Every row gives one point. Each copy is the shape, with its points in the same order, turned, moved and blurred by noise. Is it also mirrored, or only turned?
In the rows, zero is written as 128.

Shape:
[[113 166 150]
 [158  67 116]
 [ 99 164 196]
 [128 114 205]
 [142 138 103]
 [149 173 173]
 [120 104 136]]
Copy 1:
[[107  91  80]
 [147 157 166]
 [ 65  84  89]
 [ 56 126 123]
 [161 120 100]
 [ 94 129  61]
 [124 111 139]]
Copy 1 is: only turned
Copy 2:
[[121 100 138]
 [123 208 105]
 [128  72 100]
 [138 113  65]
 [120 157 158]
 [164  99 130]
 [107 156 114]]
Copy 2 is: only turned
Copy 3, 7 rows:
[[ 94  72 175]
 [160 107  87]
 [ 58  36 159]
 [ 90  36 112]
 [143 110 161]
 [112  32 177]
 [110  95 123]]
Copy 3 is: only turned
Copy 4 (7 x 3):
[[181 108 150]
 [ 87 162 171]
 [196  82 187]
 [158 121 214]
 [146 144 117]
 [208 139 167]
 [118 117 160]]
Copy 4 is: mirrored

Shape (12 x 6):
[[123  89 153 178 155 168]
 [ 69 186 126 138 131 112]
 [ 75  91 193 180 109 162]
 [185  70 103 117 129 121]
 [184 125 163 180  83 146]
 [125  82 128 109 132 205]
 [136 127  96 189 119 116]
 [179 116 105 147  86 114]
 [125 194 212 156 104 157]
 [ 75 182 126  68 160 184]
 [140 144 193 128  67 125]
 [137 149 203 161 180 135]]
Copy 1, 12 rows:
[[ 97  83 174 144 106 115]
 [172 124 124  62 125  68]
 [137 110 222 148 141 100]
 [ 75 156 109 139  81 167]
 [167 113 142 167  94 175]
 [ 65 106 170  97 139 164]
 [138 125 136 116  47 114]
 [141 157 112 133  74 171]
 [205  73 137 126 170 131]
 [111  92 113  26 181 110]
 [185 148 141 142 162 152]
 [138  69 115 166 150  85]]
Copy 1 is: mirrored
Copy 2:
[[151 106 166 110  88 209]
 [ 81  89 126 161  50 128]
 [156  73 169 179 104 213]
 [140 161 142  75 155 148]
 [214 121 124 133 109 144]
 [127  80 118  84 147 207]
 [151 112 174 107  84 117]
 [170 139 135 106 133 106]
 [169  96  78 190  58 172]
 [ 50  68  62 117  78 183]
 [165 122  95 186 123 144]
 [145 151 116 151  42 207]]
Copy 2 is: mirrored
Copy 3, 12 rows:
[[158 127 165 154  95  85]
 [148 101  79 138  89 182]
 [143 143 157 122  33 101]
 [151 190 158 148 183 122]
 [ 98 192 121 178 106  87]
 [115 137 215 140 127 130]
 [171 165 111 192 111 130]
 [129 205 117 180 147 136]
 [ 67 124  77 130  65 103]
 [101  56 143 120 126 192]
 [ 81 185  94 105  95 124]
 [134 101  91 114 106  65]]
Copy 3 is: only turned

Shape (11 x 8):
[[159  75  84  95 123 109  34 115]
 [118 151 143 201 146 113 103 149]
 [120 166  56 160 111 151 145 136]
 [129 175 112  73 104 158 113 145]
 [111 178  89 145  99 167 138 117]
 [158 146 142 143 145 189 146  85]
 [165 162 121 173 167 139  97  91]
 [119 194 109  72 109  66 187 146]
 [102 166 124  93 195 231 148  94]
 [141  94 190 175  92 161 102 131]
 [158 124 145 152 113 168 128 164]]
Copy 1:
[[ 39 141  89 101  93 103  90 138]
 [146  83  85 151 154 169 141 145]
 [132 124 164  77 140 179 162 114]
 [141 151 183 104  91 151  98 101]
 [135 129 183 104 154 186 148 104]
 [162 170 162 122 187 137 136 167]
 [121 135 116 140 144 167 150 196]
 [141 125 202 169  65 130 165  89]
 [188 249 147 111 163 172 138 120]
 [145 103 112 145 196 113  67 139]
 [177 105 133 106 153 119  88 147]]
Copy 1 is: mirrored
Copy 2 (11 x 8):
[[ 61 169 132 126  71 149 140  27]
 [141 149 119 166  94 168  55 143]
 [117 127 194 147  93 108 110 162]
 [131 165 148  75  63  97 131 143]
 [117 148 174 124 115  96 113 179]
 [106 107 104  92 145 100  87 150]
 [ 74 127 118 116 110 162  63 148]
 [136 123 136 120  28 133 192 210]
 [150 117 152  10 149 127  95 145]
 [140 160  64 163 129  92  74 101]
 [140 126 106 136  88  88  77 112]]
Copy 2 is: mirrored

Shape (16 x 11):
[[136 126 123  98 115 141 137 164  69 143 144]
 [134 103 105 154 102 135 104 119 133  76   7]
 [ 77 107 139 150 110 135 114 174 139 153 148]
 [135 121 114 156 107 138 105 142 146 150 125]
 [ 95 134 125 150 115 149 108 148 133 127  34]
 [126  78 130 157 138 135 117 112  93  68 153]
 [135 128 136 158 106 132 120 161 126 107 122]
 [106 137  84 103 124 149 211 116 118 139 131]
 [126 115 136  91 109 126 149 109 135 131 153]
 [103  99  96 152 105 145  96 141  95 149 129]
 [136 134 107 142 190 149 108 142 131  88 143]
 [137 133 146 139 137 105 111 103 127  97 119]
 [137 135 139 148 101 129  99 106  96 128 156]
 [114 133 125 135 106  71  99 138 135 133 129]
 [ 80 120 100 159 155 110 166 133 137 144 139]
 [112 114 127 128 101 128 104 112 100  34 148]]
Copy 1 (16 x 11):
[[140  88 162 143 100 114 119 122 109 130  84]
 [147 201 125 125 155  67  81 136  86  50 165]
 [119 121 155 159  62 126 158 161 122 122 162]
 [120 161 154 135 109 141 133 158 107 127 147]
 [148 158 138 135 110  74  74 172 111  89 178]
 [120 163 167 149 111  96 171  85 141  73 107]
 [114 138 157 138 104 130 125 151 114  78 127]
 [222 119 136 159 116 149 113 114 154 130 118]
 [144 117 121 118 113 148 145  97 134 132 131]
 [134 141 181 158 110  98 148 141  96 134 141]
 [101 183 159 175  95 126 103 106 167 105 105]
 [101 151 126 125 141 113 133 121 155  93 126]
 [103 125 178 116 141 123 157 132 136 123 120]
 [ 93 121 113 156 136 131 148 150 116 111 152]
 [163 145 124 190 101 130 155 153 168 120 137]
 [106 128 173 147 138 112 150  64 135  53 139]]
Copy 1 is: mirrored
Copy 2 (16 x 11):
[[167 130 135 156 175 160 116 145  93 151 119]
 [119  92 160 179 142  57 123 144 219 114 151]
 [149 164 141 108 126 174  97 177 144 115 135]
 [135 146 126 119 145 138 121 141 144 107 169]
 [125 112 153 159 135  99  78 153 183  86 130]
 [162  87 130 135 118 152 160 181 158 184 159]
 [146 117 153 118 165 142 111 150 158 139 159]
 [ 62 117 139 153 137 151 119 137  83 158 105]
 [125 137 149 107 133 129 155 144  96 150 114]
 [153 151 124 169 128 151 115 169 135 124 166]
 [139  74  72 104 142 131 111 164 141 161 149]
 [155  92 141 105 118 103 130 131 143 157 150]
 [174 115 151 123 129 141 135 142 106 138 180]
 [160 162 150 105 122 113  97 129 139 158 154]
 [ 96 130 118 119  88 167  91 141 141 155 128]
 [161  90 164 128 136 105 144 205 134 197 164]]
Copy 2 is: only turned

Shape, 18 rows:
[[146 104 130 149 125 110 113  20  91 154 141 139]
 [154 110 125 122 113 104 115 141 153 102  91 155]
 [ 90 115 110 156 119 140 128 151 151 101 143 141]
 [132 160 122 167 121 135 128 130 140 120  99 124]
 [127 106 143 148  81 114 130 136 150 134 135 137]
 [145 104 116 144 127 132 103 121 147 142 125 126]
 [ 41 105 123 160 102 115 156 163 105 154  65 113]
 [127 249 135 154  78 138 142  68  87 215  89 155]
 [139 131 106  95 120 105 144 144 143 107 135 105]
 [140 152 116 159 128 148 115 154 116 124 136 139]
 [153 145 136 165 100 144 109  44 103  96 103 139]
 [143 120 136 162 111 110 115 127 139 117 133  55]
 [116 103 145  77  98 148 110 159 141 156 134 114]
 [106 111 119 151 114  97 104 149  97  97 141 146]
 [132 125 128 119 101 114 154 155  86 110 101 152]
 [141 111 128 164 119 141 148 125 136 108 133 138]
 [145 105  52 162  85 144 120 154 140 103 135 107]
 [126 114 145 156 127 148 127 160 132 156 140 137]]
Copy 1, 18 rows:
[[134  95 131  81 165  69 104  65 147  90 126 155]
 [135 143 161 131 137 138 108 176 125  91 116 144]
 [142 133 108 162 107 102 124 156 120 120 121  89]
 [132 135 136 101  97 129 142 137 112 128 130 130]
 [163 134 118 132 122 133  73 140 117 103 126 125]
 [131 107 123 142 145 119 125 132  94  99 124 140]
 [130 141 166 122 112 144  93 116  69 160  94  33]
 [131 162 132  28 133 163 125  55 144 176 217 140]
 [114 136 142 167 124 130  97 152 125 141 101 167]
 [137 166 111 133 114 116 155 132 107 125 140 138]
 [168 115 168  81 123  76 144 105 163 100 147 153]
 [139 100 143 144  73 120 106 112  86 114  99 163]
 [162 126 138 195 155 172  98 115 104 130 121 136]
 [127 175 141 160 115  87 105 125 118  96 112 111]
 [146 195 156 124 147 122 107 141 120 142  98 122]
 [157 130 105 120 125 108 124 149 122 115 101 132]
 [153 120 143 163 107  66 113 180  64 151 134 147]
 [153 143  87 142 130 148 131 116  92 114 115 120]]
Copy 1 is: mirrored
Copy 2:
[[141  98 176  87 177 194 159  90 200 139 132 176]
 [165 124 152 116 111 104  98 148 174 152 146 129]
 [144  88 119 132  98 116 150 128 144 131 170 107]
 [136  87 102 102 144 114 106 140 147 128 157 145]
 [150 121 132 141 130 138 116 123 170 145 194 122]
 [132  89 166 130 134 138 128 151 165 132 156 147]
 [116  49  90 110  66 142  74  78 186 132 195 110]
 [141  81  22  81 201 224  88 139 200 146 133 168]
 [123 140 147 117  93 145 109 147 135 114 134 118]
 [120  77 119 117 142 129 131 159 136 153 146 118]
 [164  97 146  71 206 133 129 107 185 129 125 134]
 [ 78 115 153 113 151 110 104 118 155  89 175 139]
 [135 108 142 191 104 167  92 136 163 117 146 113]
 [110 103 139 115 111 115 146 107 176 164 154  92]
 [139 106 132  96 107 151  80 134 155 172 147  88]
 [148  92 148 109 139 135 131 126 136 145 179 126]
 [121  88 155  98 120 119 143 184 164  97 189  92]
 [125  76 131 158 128 144 115 135 139 160 176 137]]
Copy 2 is: mirrored
